Rows are points. Before rounding, the points of a table are all equally far from one centre. They may lie mostly on one side of it. Write the centre, to within rounding.

Points (9 x 3):
[[-52   1  25]
 [  4  18  23]
 [-58 -15  -2]
 [-21 -25 -34]
 [ 16 -60  -5]
 [-54  -6  -4]
 [-56 -29 -10]
 [  6 -14 -28]
 [-17  18  -3]]
Centre: [-14 -27  14]

Points, 15 rows:
[[ -5  33  24   8  14  18  29  15  14  -4  -3]
 [-35  27  -2  -7  -7 -11  -4 -10 -17   1 -29]
 [-43  28  13   3   1 -10  -7  -7 -11  -5 -22]
 [ -7  33  -2 -11 -24  -4   6  22  20  -7   9]
 [-37  -1   3   9  -9  14  -3   1  -9  15   8]
 [-40  14   8 -14   3  -7  -6  -7  -7 -25 -25]
 [  1  49   7 -42  22  -6  12 -11   0   1  14]
 [-32  39  -3   6  -3  13 -10 -13   3 -15  -1]
 [ -3  13  25   0 -17  -7  -9  32 -13  -7   5]
 [-37  -4   1 -23   0  -6  17 -20  11 -11  12]
 [-37   9 -16   5  11  13   0  19  -9 -11  18]
 [ -5  41  10   7 -28   0  13   7 -16  -7  14]
 [-11  60   6   0  20   7   2  -4   8  -5  -2]
 [-36  28   0   7  21  21  19  24 -20   0   1]
 [-35  22 -14  -4   6   2  23  -6 -14 -33  10]]
Centre: [-13  20   8 -16   7   1   8   4  -8  -1   3]

Points:
[[ 15 -15  18  25  10 -26  -3  -7 -22  15 -46  20  12   2  11 -11  17   1
  -27  35]
 [-10 -23  15  -6  -7 -34  -1 -17 -12   6 -16 -18  -9  15  14  12  14  -5
  -24  19]
 [ 13 -10   8 -12  -9  14 -15 -35   3  20 -31 -10   6  30  -4   5  44  -7
  -11  19]
 [ 35  -4  33  20   6   3   3  20  17  20   1  -4  28   3 -12  16   9 -32
   -9  36]
 [ 11 -19   9  -5   9 -17 -10 -13  -7  27 -33 -10  12 -17 -23  28 -22  -7
  -11  29]
 [ 22  18  28  19   7 -16  -5 -30 -12  25   1 -33  -7  13 -12   2  28 -25
  -19  27]
 [ 15 -32  26 -21  18  -2  -1 -20   6   1 -21 -36   8  -7 -40 -27  23  24
    0  -9]
 [ 24 -43  23 -13  -1  -1  -1 -17  25  -1 -26  -9  -9  30 -25 -16  14 -38
   -3  -2]
 [ 45 -11  40 -25   0 -23 -13 -25 -13  -6 -32 -24  21  45 -20  -3  11  -4
   -6  -1]
 [ 16  11  23   3  -2  -7   7  31  10  19 -38 -22  18   3 -27  11  21   4
    6  18]
 [ 27 -37  36 -34  14 -18 -23   5   3  -7   6 -11  32  24 -31 -33  13  -8
    6  28]
 [ 32 -24 -19  13  -9   7 -24 -43 -14 -10 -42 -16  24  17  24 -20  42 -21
    1  21]
 [ 32 -13  -2 -15  17 -25 -19  13  -3  23 -12   7  51  40 -13 -33  -7  -5
  -14   7]
 [ -2 -21  29  20 -25 -35 -11   6 -12 -15 -37 -24  36  11  -1  -8  -7 -10
  -17  22]
 [ -7 -27  28   1   6 -29 -38  -5  18  -9 -27  -8  21  -3 -20  -3  20   9
   -5  48]
 [  4  -5  42  -8  18  22   7  -9  16 -12 -12  -4  27  10   5   1  30 -27
  -15   7]
 [ 18 -11  17 -13   2  22   2  -6  -5 -15 -19 -31  35  19 -28  21  28  -2
  -18 -11]
 [ -2  -6   8   7  29 -47 -12 -10 -11  -1 -40 -16   7  17 -21  -6  49  -8
   -6  -5]
 [  7 -13   6  20 -31 -14 -36  -4  26   6   5 -10  37  -2 -15   9  30 -26
  -37  18]
 [ 29   1   0 -10  -6 -41 -31  -3  -2  44   6 -17  36 -12 -10 -22  40  -1
   14  35]
 [  0  10  12  -2   1   3   9  20 -14  10 -28 -22   5  -9  -1  -7  -6  25
  -10  29]
 [  4 -21  13   1  38   1  -7  17  10   0 -16 -10  39  23 -31   6  13  -5
  -23   4]
 [ -6 -29   2   6  27 -31  15  -6   8   1 -24   7  12  26 -11   0  17  13
    1  17]
 [ 44 -28  29   3  23 -16  -2  -7  -8 -16 -19  -1   8  18 -39   6  56  13
    9  10]
 [ 60   3  18  -6  -4 -24   6   2  -3  11 -24 -11  30  -3  27 -21  15 -42
  -12  45]
 [ 40 -34  21  28   2 -19 -25  -9  36 -19  -5  25  47 -17  -6  -8  30   2
  -26   9]]
Centre: [ 33  -8   3   4   1 -13 -18  -8  -4  -7  -8  -7  15  -6  -8 -15  12 -10
   1   5]

Points (30 x 24):
[[-16  19 -34 -24  -5 -33  -1 -13 -31 -18  24   2   0  21  -2 -11  10   7
  -18  10  -4 -23 -27  25]
 [-26  39 -29   6  15 -12  11  -9 -20 -30  25  -5 -19   8  20 -15  15  19
  -10  13 -21 -23   0  29]
 [ -8  23  -2  -4 -20 -39  -9 -10 -13 -15  38  -3   7   2   4   1   4  38
  -16   7 -14 -18 -25  -3]
 [-25  41 -16 -16   3 -25   2 -24 -18 -29  24   6  -4   7  17 -14   7  19
   27   8   9 -37 -28  19]
 [-39  20 -21   2   4 -20  -3 -25 -26  10   2 -13 -31   7   4 -21  21  12
   20   2   6 -25  -4   1]
 [-33  17 -15  10 -13  -8 -20 -29 -28 -22   8  -1 -28   7  34 -23   8   6
    3  17  -9 -22 -20  41]
 [-15  12  -5  -7   8 -11 -12 -14 -31 -32  17   3 -16  20  16  -9 -21  34
  -16 -25   2 -43 -33  28]
 [-11  12 -25 -13 -17 -30 -13 -30 -15 -29  19  11 -10  -5   7 -28   0  25
   20  14  18 -17   2  19]
 [-14  20 -42 -19  -9 -19  19 -18 -21  -8   2 -15   4  25   1  -9   8  24
    4  -5   1 -31 -27  13]
 [  4   7  -1  -3  -8  -4  17 -39 -23 -39  26 -13  -3  11  25 -25  20  33
   13   9   3 -11 -18  20]
 [-35 -20 -26  -2 -13 -34 -28 -17 -27 -21  24  17 -35  20  19 -14  17  -1
    1   8 -21 -16   1  20]
 [-10  -6 -44  -5   7 -20 -10 -21 -31 -33  14  -2  -9  29   8   2   2  24
    7  26 -15 -25 -28  20]
 [  5 -12 -12 -20  -8   3 -15 -29 -53  -2  29  -2   3   8   4 -35  17  23
   -7  16 -20 -14 -12  -6]
 [-42  22 -15 -13 -14 -14 -18  -5 -15 -10  22   5 -17  10  20 -34  -3  12
   -4  23 -30 -24 -32  20]
 [ -2   5 -22   2  10 -33 -15   9 -19   3  19  12  -1  10  21  -3  30   2
   -2 -11   7 -60   3  29]
 [-25  -4 -31 -19 -18 -33 -16 -21 -29 -22  12  14 -23  14  16 -28  -2  20
   -7  10  -6 -31 -30  15]
 [-12  19 -47  -4   9 -18   0 -28 -26 -28  -4  -6  -6  -3   1 -10  10  24
  -13   1 -31 -13  -8  11]
 [  8  13 -12  -5  -6 -26 -10 -10 -19  -9  24  20  -9  19   4 -36   8   5
   -3   6  -7 -42 -24  39]
 [  6   5 -55 -17  -5 -24   0 -10 -22  -8  18 -26 -20  10  23  -3   1   6
   14   9 -14 -23 -18  39]
 [-20  19 -11  -9   3 -27  18  -2 -30   1  19 -25  -1  25  36 -27  -4  -2
   27  34  -2 -12   3  11]
 [-22  14  -6 -31 -22 -22 -16   6 -22  -8   4  18 -24  25  18 -13 -11  13
  -13  26 -11 -42 -28  20]
 [-24   9 -31   5 -11 -24  -9 -12 -12 -19  24  -6 -11  27  22 -16   7  26
  -32  -4  -9 -19  -3  45]
 [ -9   1  -3  -5 -17 -19 -11 -14 -18 -22  -3 -10   1  12  13  19  15  23
    8  30  -3 -38 -32  31]
 [  4  29 -32 -10   2 -22 -18 -38 -33  -8  -8  -5 -11  33  38  -9  10  15
    7  19  -2 -35 -21  34]
 [-28  24  -9  25  -3 -14 -20 -12 -44 -23   8  16 -19  21  16  -9  26   6
   12 -15 -13  -1 -23  26]
 [-26  29   1 -16  -5 -26 -26  -5 -16 -30  30  -4  11   5   9  -7   1  25
   10  -2 -15 -36 -42  27]
 [-17  24  -4  12  -1 -25  -9 -14 -24 -25   7   5 -22  29  12 -32  22  28
    6   2 -40 -22 -27  21]
 [-36  11 -33  -2 -27 -23 -16 -23 -31 -39  17  -9   2  11  27 -20   7  15
  -11   9 -10 -22  -4  25]
 [ -8  28 -33   9 -21 -23 -11 -15 -23 -39  25   0  -9   2   4 -18  -3  22
   16  12 -13 -22 -14   9]
 [-20  49   0 -14 -16 -20  10  -8 -27 -16  21  -2   8   8   7 -25   9  11
   -5  -8   9 -17 -17  28]]
Centre: [ -7   7  -4 -19   2  -8 -13 -10 -19  -6  13   3  -5  16  31  -1   4  14
  10  -8 -16 -14   2   9]

Points (30 x 24):
[[  8  10 -14 -17 -17 -23  -3 -37  -7   3 -15   6   5  -6  -2   3  -6   0
   -1 -18  -4  20 -32 -14]
 [ -9  16 -35 -20 -12 -11  -5 -33 -19   2  -5   6  25  12   4 -10 -33   6
   -7  -8 -27   9 -11 -16]
 [ -6  14 -40   9  -9   9 -25 -33  -6  -6 -12   4  28   1 -13  10 -22  -1
  -11  12   0  17  14 -11]
 [ -1   4  -9 -35 -11  -5  -9 -47  17  -5   4  13  36  17   2  16 -10  -2
   -6  30 -13  -9  15 -10]
 [ 14  34 -33  18   0  -3  14  -7   3  25   0  -2  26  10  18   8 -14   5
   -6  28   0   5 -23 -10]
 [ 17  16 -28 -13  -7  25   0 -37 -24  16  -4  25  17  33   2  11 -19  10
  -17  18  12  -1 -23   4]
 [-15  -5 -32 -24 -11  19   9 -22  11 -10 -19  34   1   9  -9  19  -9  -8
  -28  17  19 -24 -23   2]
 [  1  17 -60 -14 -15 -10 -10 -26  10  18 -20  21   5   5  -1  15 -18  -1
   -9  14  26   0  -8  -4]
 [-11  10 -29 -11   7   3  21 -44  -5 -10 -19  18  26  -1  -5   2 -27  -9
  -15  11   8   8 -37   5]
 [-18  -5 -40 -13  -4  10 -30 -14 -22   0   3  -7  29  21  -9  14 -19 -11
   10 -11   9  -3 -22  13]
 [-23  23 -52  -8   9  29   4 -20 -10  18   0  14  11  -9  -1  -3 -19   6
   -3  25 -18   0 -15   7]
 [  4  30 -30 -28 -12   5   7 -41  15  15  -7  42   5  20 -19  -8 -10   6
    4  11   2   3  -4 -18]
 [ -4   4 -36 -14  -1   3 -19 -11  -4  10  12  11  27   9 -25  12 -46  26
   -8  38  -1   3   2   8]
 [-11   4 -33 -11  17   7 -13 -21   1 -13 -16  17  33  32  -3  21   9   1
  -27  21  -4  14  -5 -11]
 [ -5  22 -23 -21 -31  16  -3 -18 -11 -14  -3  44  33   7 -12   2 -20  -9
  -13  19 -12   0   9  -6]
 [ 21  12  -7 -15  28  18  10  -3  -5 -22 -20  16   5 -10 -19  10  -4  11
  -10  15  -6  19   8 -15]
 [-13  14 -55 -24 -19  -6  -1 -34  12   5   4  15  42  -3 -18   1  -4  15
    0  19  -8   8  -3 -20]
 [ -2 -11 -33 -22  -1  -8 -24 -32 -31   2   7  14  -6  26  -7  16 -16   0
    6  22 -25   4 -16   5]
 [ 19   9 -31 -36  -3 -18   3 -33 -10   8  -7  24  11 -14   0  -1 -35  13
   -5   9  -3   9  -6  16]
 [ -1   7 -24  10 -19  10 -14 -14  -2 -16  -8  16  10  30 -24   8  -6  10
  -23  48  12  10   9  -8]
 [  8  26 -31 -23  -1  10 -14 -36 -20 -12 -18  14   8   0  -2 -17 -15  -7
  -10  33  11   2   1  20]
 [-18  29 -39 -26   6   4  -7 -13 -13 -25  10   0  33  17   4  -7 -20  12
  -21   4  15   9   9  -7]
 [-17  13 -40 -17 -27  11   6 -19  -1  -5 -32  40  10   2 -15   6 -19  21
   -2  25 -13   7  -2   2]
 [ 10  27 -26  11  -4  16 -14 -26  -7  17 -17  26  19  15   0  11   5  13
   18   2 -11   7 -21  -8]
 [ 11   2 -24  -8  16   8 -21 -28 -17 -18   0  15   2  27   5  11  -2   9
  -31  22  18  17   0  -7]
 [  6   8 -17   0   4  -8  17 -42   9  -2 -10  16  20  14  12   3 -41 -15
   -6   3  -1  18 -17 -18]
 [-16   4 -36 -17 -33 -21  35 -18 -14  -1 -18  14   6   2 -20  -2 -16   7
  -10  11 -10 -26 -15   3]
 [ -5  24 -40  -6  -6  12   4 -52  -4   5   5  16  10   3 -11   9   6 -10
  -23  10  -2   2   6  -9]
 [  3  19 -24 -16   8  -1  -2 -36   2   0 -37  -1  27 -14 -27  -6 -14   2
  -11  18   0   2 -28  -6]
 [-16  10 -15 -10   2 -23 -16 -28 -20 -22 -23  -1  30   8 -24   3  -4  11
    3  34  19   6   6  11]]
Centre: [ -4   0 -17 -17  -5   3   6  -7  -5   0   0   6  11   8  -4   3  -8   2
   6  19   8  -1  -8  -9]
